Every row gives one point. The window is the flat piece filled in between its corners: a triangle in 3 columns, a solid with four corners in 4, and so on. A path goes straight from each point to the next, and from the last back to the first. List the points from which the path goes on through the window.
(in the rows, 128 means zero)

Window (4 x 4):
[[139 109 171  92]
 [132 129 169 137]
 [148  92  92 158]
 [127 180 161 128]]
Path:
(1): [164 170 149 118]
(2): [107 172 165 135]
(3): [ 95 139 167 136]
(4): [182 115 165 135]
(5): [147 153 162 136]
(6): [ 83 191 155 105]
(7): [121 111 119 147]
(8): [178 117 108 164]
(9): [177 150 160 111]
(10): [ 98 144 165 122]
(11): [ 95 121 127 138]
(12): [185 101 122 152]
Through the window after points: 1, 3, 5, 9, 11

Window:
[[102 136 106 146  83 100 189 110]
 [157 147 126  84 131 132 127 120]
 [186 180 195 125 155 114 122 148]
 [ 82 209 131 180 195 121  64 100]
 [190 123 160 118 146  85 127 164]
 [ 91 105 123 108  87 169 145 131]
 [147  98 118 138  94 145 168 100]
 [157 123 195  78 171 123 124 124]]
Path:
(1): [110 158 108 142 115 114 189 124]
(2): [137 118 113 108 186 180 129 136]
(3): [149 142 142 105  84 107 141 107]
(4): [151 147 187 132  55 102  89 167]
(5): [139 157 141 113 181 143 151 104]
(6): [154 131 141 116 128 140 172 120]
(7): [157 114 154 114 105 112 138 130]
(8): [166 143 131 128  98 110 101 115]
(9): [134 155 152 132 148 108 165 125]
(10): [123 126 134 124 197 135 159 135]
(11): [149 165 150 132 126 107 103 102]
(12): [109 124 128 143  93 101 136  99]
Through the window after points: 2, 12

Window, 9 rows:
[[159 127  96 107 142 138 106  84  94]
 [137 155 173 152 171  86 136 128 127]
 [156 136  74  80 171 109 133 193 155]
 [158 155 141 136  80 150 116  97  48]
 [128  99  46 127 133 146 125 166 115]
 [143 135 141  80 222 149 100 188 129]
 [ 96 114 139  82 148 154 144 131 190]
 [ 73 120 147 100  95  96 109  85 141]
 [ 87 166  88 125 118 100 148  96 106]]
Path:
(1): [ 90 129 171  91 174 123 185 129  77]
(2): [120 142 117 125 135 114 119 121 154]
(3): [146 144  85 109 141 150 113 108 154]
(4): [123 117 122  89 156  98 141 155  96]
(5): [105 123 103 105 142 126 150 133 122]
(6): [131 168  91 122 128 114 101 118 147]
(7): [135 140  99 111 143 137 120 149 169]
(8): [123 121 116  75 166 116 147 158 138]
(9): [140 104 155  48 149 107 132 110 100]
(10): [ 52 139 124 144  81 104  99  92 161]
(11): [ 86 145 123 112 124 167  69 125 149]
(12): [116 121 148 108 134 117 151 105 131]
Through the window after points: 1, 3, 5, 7, 9

Window (12 x 12):
[[142 122 124 141 142 118 151  93 179  92 115  90]
 [128 104 124 118 178  36 109 149 190  84  89 120]
 [138 115  97 107 185 117  72 129  74  77 143 166]
 [119 182 110 111 137 133 100 138  71  74 134 119]
 [ 86 111  42 160  85 107  89 101 202 123  83 185]
 [187 116 132 126  73 109 171 122 118 165 106 158]
 [157 162 138 169  72 112  63 101 133 141  80 118]
 [151 125 191  95  97 150 162 132 127 170  80 151]
 [ 94 153 129  95 142 137 145 112 181 130 159 211]
 [ 67 144 107 119 176 129 136 115 123 147 157 129]
 [103 112 138  87  97 106 128 105 128 138 130 160]
 [144  99 148 173 109 142 135 148 147  96 152 170]]
Path:
(1): [150 150 156 147 136 120 161  86 108  77  83 147]
(2): [105 139 127 145 119 124 151 101 154 116 107 162]
(3): [134 134 129 108 105 122 106 134 152 143 124 145]
(4): [140 141 115 104 105 122 105 136 154 112 120 121]
(5): [129  98 146 163 158  88 162 102  91 127  92 160]
(6): [113 138 120 151 104 118 121  78 126 118 112 180]
(7): [138 120 104 115 122 115 106 159 147 127 121 146]
(8): [181 124 114 100  94 172 107 137 146 157 155 160]
(9): [ 79 127 148 170 124  98 139 102 118  88  94 159]
(10): [105 125 178 136 152  59 170 107 149 107 112 196]
(11): [132 135 121 110 132 136 121 130 130 129 135 124]
(12): [118  88  93 118 133 125  75 162 153 130 181 159]
Through the window after points: 12

Window (14 x 14):
[[143 116  64  96 126  81  67  59 107 157 126 143 117 117]
 [ 83 155 110 154 184  98 140  92 126 100 110 119 178 119]
 [138  86 173  82 150  97  82 100 112 120 130 103 182 124]
 [115 156 156 112 127 164 161 151 115 194  86 139 126  90]
 [115 147 164 158 159 136 110 161 193 124 116 107 142 173]
 [160 117 140 131 132 139 116 127  72 142 174 124 104 103]
 [130 167 111 120 133 182 178 101  95 139 133 163 161 167]
 [141 176 119 114 211 154 111 138 162 111 105  93 159 164]
 [175 143 121 144 147  63 214 135 160 120 167 110 121 149]
 [153 100 140 107 172 131 120 126 176 178 149 130 194 121]
 [125  75 170 112 162  85 129 112 127 117 155 145  90  83]
 [142 158 169 136 138  68 162  62 168 123 168 107 141 113]
 [111 124 155  97 135 141 114 150  90  84 141 158 149  67]
 [ 77  94  74 104 144 146 127 145 129 118 156 112  89 103]]
Path:
(1): [130 120 145  72 158  94 106 113 115 161 183 158 162 125]
(2): [150 120 112 176 139 165 170 117 124 109  87  86 100  89]
(3): [132 133 140 133 141 133 130  99 133 106 125 115 134 106]
(4): [133 122 142 113 169  99 127 127 124 141 158 131 126 124]
(5): [115 136 146  98 159 110 136 113 126 147 143 122 144 124]
(6): [139  91 128 183 136 157  82 116 157  67 120 136 134  73]
(7): [156 115 154 133 138 159  95 114 142 118 131 102 123  81]
(8): [107 140 133  87 154  62 178 125 109 148 164 166 139 153]
Through the window after points: 3

Window, 14 rows:
[[117 110 100 107 141 155  90 102 106  95 172 155  97  83]
 [169 127 114  31  84 167  76 118 182 125 160 161 189  97]
 [150  73 135  75 127 155 155 148 139 168 130  64 133 149]
 [154 187 120 132 113 134 109 151  89  91 117 106 156  98]
 [ 96 131 156 100 170 118 111 123 120 138 109 119 103 130]
 [109 101 155 119 135 118 138 164 152 148  86 132 136 104]
 [148 167  88 144  93 159 152 107 200 119 180  66  77  79]
 [ 78 125 106  95 146 170 139 123 130 112 127 117 177 118]
 [180 116 197 144 160 120 112 116 136 161 113 115 131  93]
 [126 164 125 125 120 135 170 165 119 128 137 131 140 148]
 [152 129 191 104 124 157 171 100 126 127  73 104 128  75]
 [190 146 143 128 134 141 105 139 114  60 127 122 127 152]
 [107 130 149 148  60  87 122 142  91 113 118 157 188 154]
 [205  94  64  77 154 194 136  84  76 108  85  97 129 178]]
Path:
(1): [137 110 113 104 137 107 133 122 124  92 128 125 149 110]
(2): [156  92 131  93 149 134 146 135 137 128 129 115 153 127]
(3): [138 148 140  98  57 196 101 125 140 188 131  37  81 128]
(4): [134 146 171 145 127 168  68 118 128 165  85 131 126 151]
(5): [143 140 107  98 128 119 177 153 120  94 158 115 144 102]
(6): [163 123 132 106 129 124 135 131 132 110 144  92 130 134]
(7): [104 135 123 123 104 226 148 158 142 171  90 140 125 119]
(8): [114 130 174 127 101 172  63 122 165 168 129 136 115 125]
(9): [149 132  92  98 158 111 172 129  77  71 136 122 139 100]
(10): [139 114 131  93 129 118 154 125 152 121 137  85 143  98]
(11): [131 141 141 130 128 180 121 121 122 134 106 130 123 119]
(12): [134 135 154  98 123 171 107 141 107 140 105 130 152 140]
Through the window after points: 2, 4, 6, 8, 10

Window:
[[126 197 121 124  82 130 151 141  97 104 116 110 111  54]
 [130 181  75 122 120 133 163 146 160  99 173 158 137 161]
 [ 68  61 158  89 129 176 147 107  84 142 110 132 162 139]
 [ 96  89 184 105 113 116 135  87 136 171  99 159 131 140]
 [127 166 176 116 108  85 163 143  65 100 176 122 126 110]
 [179 140  90 188 165 147 146 156 171  81 120 158 121 128]
 [111 126 153 106 128 106 155 122  98 147 102 169 202 117]
 [173 129  41 163 123  95 151 110 132  93 145 154 127 139]
 [196 175 130 101  96 161 120 130 108  96 132 112 136 113]
 [ 90 100 156 100 114 117 128 157  85 176  88 118 150 166]
 [ 79  93 175 157  94 150  91 106 111 154 106 127 186 137]
 [174 154  66 166 165 149 107 132 138 142 164 167 117 105]
 [162 139  81 144 157 114 147 127 176 118 155  98 151 105]
 [181 124  87 160 100 164 183 153 149 142 159 142 142 124]]
Path:
(1): [133 163 114 161 142 103 194  49 104 143 152  97 142 110]
(2): [153 130 123 112 121 124 116 194 146  98 150 136 141 115]
(3): [126 106 140 102 118 127 119 132 140 139  93 156 134 114]
(4): [101 153 171 156  98 122 187  65  95 156 165 116 133 143]
(5): [168 171 125 153 126 165 160 119  97 156 101 123 128 156]
(6): [115 101 110 144 125 122 102 137 145 121 169 160 156  94]
(7): [143  93 124 112  93 124 137 155 154 148 141 163 133  93]
(8): [ 98 185 133 130 140 150 153  90  56 109 132  99 158 154]
(9): [117 175  95 141 155 150 193 121 109 147 128 135 135 178]
(10): [164 146 107 125 108 131 123 145 153  90 152 141 140 111]
(11): [ 99  97 121 101 108 140 129 174 112 103 116 154  98  80]
(12): [133 148 145 141 135 121 139  96 111 151 127 122 181 170]
Through the window after points: 1, 3, 5, 9

Window:
[[138 114 153  73 131  68 153 132 121 104 154 140 106  88]
 [185  66 131  84 139  72 132 130 152  82 142 118 120 140]
 [128 115 154  68 104 105 155 156 147  79 135  73 123 128]
 [122  78 153 148 109  81 123 114 103 101 133 111  99 117]
 [126 193  60 125  77 216 127 162 143 124 119 156 103 106]
 [104  73 142  95 138 135 124 139 124 156 161 144  90 144]
 [132 203 100 127 117 176 112 140 144 165  69 109 166  86]
 [ 85 143  58 132 132 171 135 166 104 118 122 154 148 122]
 [ 98 103 151 151 114 102  99 171 145 122 157 167 134 126]
 [159 109 146 118 133 144 140 120 159  97 133  78 165  42]
 [151  95 144  81  84 108 198 119 165 108 107 120 145 105]
 [ 90 115  75 115  84 123  85 136 126 142 158 136 138 109]
 [140 215  86 124  85 191 164 126 129 131 151 127 167 135]
 [116 124 152 100 150 132 108  69 179  75  97 107 156  74]]
Path:
(1): [ 99 169  60 144 137  84 147 112 154 128 137  81 127 101]
(2): [149 119 138 100 111 145 128 136 140 106 130 131 144 114]
(3): [135 126 138  45  88 112 142 149  99  35 149 100 156 106]
(4): [128 112 137 134 132 130 144 136 184 153 121  95 114 111]
(5): [ 69 133 111 142 154 127 162 152 155 170 155 125 102  82]
(6): [160 153  94  85  74 180 106 139 132  88 113 138 156 128]
(7): [120  90 154  92 135 135 100 117 108 102 126 128 168  75]
(8): [168 147 109 137 108 125 189 135 215 109 135  75 111  98]
(9): [112 122 131 154 107 112 147 133 149 128 155 121  88 119]
(10): [122 120 115 107 115 133 112 147 123 107 124 139 150 113]
(11): [138 116 147  94 100 134 127 124 139 115 118 127 147 112]
(12): [130 146 101 123 142 116 140 114 174 107 134  99 125  83]
Through the window after points: 1, 3, 7, 9

Window (14 x 14):
[[139 151 199  87  44 155 107 141  93  82 107 134 140 104]
 [175 190 123 180  83 150 170 119 116  96  98  85 107  87]
 [154 138 207 138 134 106  85  99 150 141 143  90  98 150]
 [112 137 145 115 161 121 145 138  49  62 123  83 148 129]
 [173 124 152 146  78 143 195 130  56 131 109 151 105 131]
 [142 134 132 180 184 180 116 124  85 166  73 165 127 118]
 [122  73 151 181 133 118 192 178 179 130 133  54 116 146]
 [155 113 107 139  96 155 106 136 133 147  98 140 119 179]
 [170 166  80  87 105 112 110 137 105 129  80 123 139  83]
 [130 143 122 105 159 129 108  93 165 140 186 100 102 102]
 [104 100 103 184 124  88  76 137 140 143  90 147 166 158]
 [111 116 190 153 136 117 105  55 164 118  98  76 128 139]
 [192 116  94 115 129 141  79 136 184 148 152 111 192  99]
 [139 111 111  67 195  91  99 144 127  69 143 166 144 139]]
Path:
(1): [181  95 109 162 134 121 125 106 132  95 124 112 117 123]
(2): [123 158 150 105 128 157 122 153 136 183 134 125 156 114]
(3): [119 192 125 132 204 122 168 141 165 165 110 135 152 125]
(4): [165  58 116 127  62 132  61 115  82  72 116 109 126 120]
(5): [168  89 115 147 114 138  94 121 133 110 114 104 147  73]
(6): [137 176 148 106 140 125 143 133 157 167 147 127 144 210]
(7): [123 158 144 142 136  88 136 149 162 164 115 128 138 196]
(8): [155 101 120 161 137 147 103 107 125 125 113 108 129 103]
(9): [163 102 121 166 130 164  96 126 118 136 130  77  99 104]
(10): [140 145 137 141 113 122 134 125 137 129 111 120 146 133]
(11): [134 182 172 143 112 152 123 142 122 143 106 113 157 187]
(12): [149  98 108 141 120 137 107 122 128 132 102 135 116 130]
(13): [144 113 127 153 115 132 121 119 121 121 132  99 114 115]
(14): [138 158 187 130 119 129 135 125 152 158  90 116 154 149]
(15): [140 161 126 149 112 118 148 118 136 166 104 123 135 142]
(16): [155 101 149 147 133 151  87 131 126 102 111 120 115 117]
Through the window after points: 1, 5, 11

Window:
[[131 146 171 164 157 127 115 147 112 160 124  99 169 133]
 [ 92 128 150  68 167 120 130  75 117 112 140 146 195 151]
 [139 175 161 110 105 170 161 121 123 130  97 115 104 114]
 [135 108 150 108 106 139 123  89 143 148 123 102 118 143]
 [158 151  85  83 181 112  96  93 134 145 133 190  97 126]
 [119 123 168  76  80  99  88 145  79 178 153  75 122  79]
 [144 109 162 166 129 158  84 113  49 126 114 103  94 135]
 [162 121 136  65 125 101  82 166 113 153  98 175 132 157]
 [161  87 152 126 130 135 114 132 131 126 113 180 184 119]
 [157 138 151  66 159 110 138  93 131  93 143 121 120 125]
 [ 91 111 144 136 139 161 172 161 117 119 149  48 118 135]
 [138  54 168 153 138 149  83 122 131 100  60 116 112  85]
 [120 130  78 136 114  51  97 163 108  32 123  95 146 123]
 [140 127 110  75 151 169  65 157  95 131 154  91 153 168]]
Path:
(1): [134  98  84 127 171 159 102 141  96 145  97  91 182 126]
(2): [141 132 176 110 115 118 101 121 109 106 146 142 113 140]
(3): [108 161 181  98 121 128  93 151 155 111 169 158 146 117]
(4): [138 109 137 116 129 125 113 138  94 129 107  98 137 137]
(5): [147 118 136 112 142 126 117 121 105 136 108 111 138 129]
(6): [100 119 142 110  97 170  44 145 123 136 168 130 111 150]
(7): [ 88 108 180 116 130 116  94 121 150 113 141 130 133 154]
(8): [186 140  87 106 140 164 138 134  60 143  96 110 148  97]
Through the window after points: 1

Window, 14 rows:
[[153 134  93 138 145 144 145 124  80 167 119  76 153  44]
 [128  96 151 158 120 114 161 129 121  61 173 132 102 135]
 [187 172 126  81 174 125  77 107 151 146 152 134  91 132]
 [122 111 105 148  98 168 108 175  96 147  93 123 123 141]
 [157 166 108 111  97 178 159 119  99 137  75 135 138  71]
 [156 109 148  93 127  95 152 168  99 117  62 152 136 100]
 [ 87 164 114 123 132 121 105 152 160 166 136 113  98 128]
 [117  79 140 127 149 141 190 155 125 135  98 166 143 132]
 [ 83  98 122 167 132 152 134 148 130  43 156 178 156  98]
 [112 161 173 144 150 127 138  83  89  86 133 162 168 148]
 [ 61  58 110 172 134  97 121  78 162  78 142 119 126 140]
 [166 150  66  43 152  89 135 145 128 161 112 111 113 148]
 [127 112  78 150 118  73 117 145 134 136 119 184  74 162]
 [154 145  87 195 145 111 158 103 130  94  67  94 163 112]]
Path:
(1): [147 109  83 115 185 122 115 169  99  87  44 115  78 117]
(2): [117 139 109 128 186 136 142 132 121  89  65 152 105 107]
(3): [134 128 110 132 109 105 122 121 124 130 141 119 131 135]
(4): [155 115 107 147 121 111 134 137 143 122 116 128 143 127]
(5): [107 131 110 134 145 137 138 119 114 108 116 117 104 109]
(6): [ 88 154  99 127 146 120 123 148  77 132  66 106  74  62]
(7): [172 102 121 141 127 136 155 119 131 120 172 123 174 126]
(8): [109 104 103 126 110 145 146 148 158 132 144 124 152  99]
(9): [143 155 118 143 181  94 106 127  69  87  73 159  57 145]
(10): [117 140 146 110 179 123 157 139 116  95  71  85  63  80]
(11): [152 100  84 133  88 121 106 155 129 158 136 169 172 143]
(12): [130 102 112 133 120 113 146 123 157 120 122 148 128 137]
(13): [104 178 102 156 155 121  80 116  37 115 110 135  88 107]
(14): [148 134  99 125 152 152 155 151  94 115  89  95  98 131]
(15): [116  94 113 139 109  88 112 119 165 148 145 181 142 104]
(16): [133 126 137 147 106 112 159 121 127 124 134 143 156 118]
Through the window after points: 6, 12, 16
